Each row of a before or after table is a point. One or more steps were done to the points. Then noise was added and the rows were shuffled. The steps act on how far a point lies along the listed directions, d1 being the first. Name the steps. A step turns or swaps two directions, mirrors them in a line or flattens them onto one, adds a multiple of one to another, or multiplies one. Angles are multiples of 10 degrees, from the lower direction toward the higher: turns from -170 to 170, lines from 10 to 170 but not 90. Use the fewest steps. Two steps may share a direction if one is a turn and the other turns, adds or multiplies; they go together, in the order done. Otherwise the lowest direction goes first.

Directions:
(1): [.44 -.11 -.19]
(2): [.18 -.07 .46]
(3): [.12 .48 .03]
Before (13 x 3):
[-.13 .06 -.25]
[.50 -.10 -.28]
[.60 -.33 .39]
[.27 .08 -.10]
[-.26 -.10 .03]
[.04 .24 .03]
[.07 -.31 -.25]
[-.04 -.22 .13]
[.51 -.03 -.18]
[-.04 .23 -.11]
[.12 -.02 .25]
[.56 -.48 .54]
[.12 .26 -.15]
After (13 x 3):
[.53 -.18 -.11]
[.31 -.12 -.03]
[.03 .04 .29]
[.04 -.25 -.19]
[-.12 .04 -.25]
[.00 .27 .23]
[-.23 .18 .00]
[.10 .30 -.18]
[.16 -.09 .18]
[.11 -.15 .19]
[.52 -.04 -.13]
[.27 -.53 -.86]
[.33 -.53 -.63]
Steps: turn d2 and d3 by -120 degrees; add -0.5 times d3 to d1

Directions:
(1): [.45 .00 -.34 -.25 .08 .35 -.13 -.37 -.26]
(2): [-.21 -.07 .29 -.35 -.13 .26 .10 -.42 .45]
(3): [.34 -.36 -.07 -.15 .35 -.39 .34 -.02 .26]
(4): [-.43 -.06 -.02 -.26 .12 -.38 .02 -.34 -.45]
(5): [.31 -.14 .17 .09 -.66 -.30 .03 -.20 -.11]
Before (13 x 9):
[-.03 .26 .04 -.15 .23 .43 -.04 .15 .61]
[.62 -.05 .29 .13 -.10 .36 .02 .06 .29]
[-.16 -.04 -.19 -.33 .59 .13 .24 -.07 .53]
[.35 -.05 -.12 -.38 -.33 .55 -.09 -.61 -.21]
[-.17 -.08 -.14 -.25 -.04 .25 -.11 -.43 -.37]
[.60 -.29 -.25 -.47 .11 .02 .01 -.82 -.25]
[-.43 .02 .17 -.18 -.07 .12 -.05 -.29 .06]
[.46 -.06 -.12 .17 -.06 -.29 .10 .30 .07]
[.17 -.01 -.43 .06 .41 -.22 -.14 .06 -.63]
[.15 .08 .10 -.15 -.35 .47 -.34 -.25 .22]
[.04 -.08 -.20 .25 -.06 -.59 .04 .07 -.61]
[-.16 .25 .07 .11 -.26 -.23 -.13 -.23 -.40]
[-.15 -.11 .10 -.31 .13 -.26 .25 -.43 .07]
After (13 x 9):
[-.18 .29 -.15 -.25 .05 .37 -.25 -.19 -.26]
[.00 -.32 .34 .04 -.34 -.04 .26 -.06 .41]
[.39 -.10 -.04 -.24 -.05 .55 -.13 -.35 .39]
[.02 .18 .09 .41 -.15 .12 -.01 .29 .24]
[-.16 .14 -.19 .18 .53 .15 .14 .45 .50]
[.48 .05 -.14 -.01 -.40 .52 -.18 -.39 -.05]
[-.38 -.17 .30 -.08 -.05 -.57 -.06 -.08 -.03]
[-.52 .13 .66 .17 -.38 .39 -.10 -.06 .66]
[.40 .08 .07 .04 -.44 -.17 .08 -.24 .07]
[-.59 .14 .34 -.20 .28 -.08 -.05 -.15 -.28]
[.07 -.16 .05 .22 -.10 -.39 .11 .30 .12]
[-.50 -.19 .63 -.06 -.46 -.11 .24 -.14 .35]
[-.27 .10 -.13 -.05 .56 -.43 .18 .27 .11]
Steps: turn d1 and d2 by 110 degrees; turn d3 and d5 by 130 degrees; turn d4 and d5 by 150 degrees

Directions:
(1): [.23 .70 .13 .02 -.19 .26 .10 -.24 .24 .07 -.20 -.25 -.38 -.32]
(2): [.47 .00 .43 .38 .11 .15 .33 .10 -.09 .23 -.28 .39 .38 .00]
Before (12 x 14):
[-.65 -.62 -.45 -.35 .16 -.44 -.42 .06 -.01 -.27 .63 -.03 .18 .31]
[-.23 .01 -.16 -.12 -.02 .07 -.28 .00 .00 -.11 .32 -.13 -.32 .08]
[.01 -.29 .11 .16 .13 .03 -.03 .22 -.11 .15 -.07 .20 .27 .22]
[-.44 -.41 -.36 -.32 .11 -.29 -.35 .09 -.07 -.22 .27 -.24 -.10 .18]
[.10 .08 .21 .10 .03 .12 .15 .07 -.07 -.01 -.15 .10 -.01 .06]
[-.42 -.39 -.40 -.27 .07 -.29 -.30 .01 .01 -.23 .26 .00 .04 .21]
[.13 .11 .04 .11 -.09 -.04 .05 -.13 .00 .05 -.10 -.04 .08 -.04]
[-.25 -.53 -.25 -.15 -.12 -.21 -.01 -.04 -.11 -.16 .23 -.09 .00 .13]
[-.52 -.03 -.44 -.34 .00 -.21 -.45 -.32 .21 -.19 .35 -.56 -.55 -.03]
[-.74 -.11 -.62 -.51 -.01 -.23 -.51 -.15 -.06 -.43 .43 -.41 -.39 .05]
[-.15 .05 .01 -.12 .01 .17 -.02 .00 .09 -.10 .21 -.21 -.15 -.02]
[.37 .67 .26 -.04 -.22 .35 .21 -.13 .15 -.05 -.10 -.20 -.16 -.21]
After (12 x 14):
[-.07 -.28 .14 .02 .11 .10 .09 .12 -.04 -.03 .17 .06 .10 .13]
[.09 .09 .07 .10 -.09 -.10 .08 -.11 -.04 .05 -.06 -.02 .13 -.06]
[-.20 -.95 -.05 .10 .40 -.32 -.13 .10 -.23 .00 .26 .29 .46 .39]
[.59 .14 .44 .21 .01 .25 .39 .06 -.04 .08 -.19 .25 .34 .02]
[-.69 -.59 -.50 -.36 .08 -.37 -.39 .00 .04 -.26 .64 -.16 .11 .21]
[-.07 -.30 -.03 .05 .15 .04 -.21 .14 -.20 -.01 .33 .19 .09 .28]
[.07 .25 .10 .03 -.03 .18 .08 -.01 .00 -.04 -.19 -.01 -.15 .00]
[-.40 -.36 -.38 -.30 .06 -.26 -.29 -.03 .04 -.19 .23 .01 .03 .17]
[-.18 .25 -.10 -.15 -.09 .05 -.25 -.05 .13 .02 .00 -.31 -.30 .00]
[-.40 -.59 -.25 -.22 .24 -.31 -.34 .16 -.08 -.24 .22 -.14 .08 .26]
[-.34 -.43 -.27 -.22 -.15 -.21 -.08 -.06 -.10 -.14 .30 -.19 -.09 .09]
[-.47 -.88 -.31 -.06 .36 -.36 -.21 .19 -.37 -.27 .32 .28 .49 .40]
Steps: swap d1 and d2
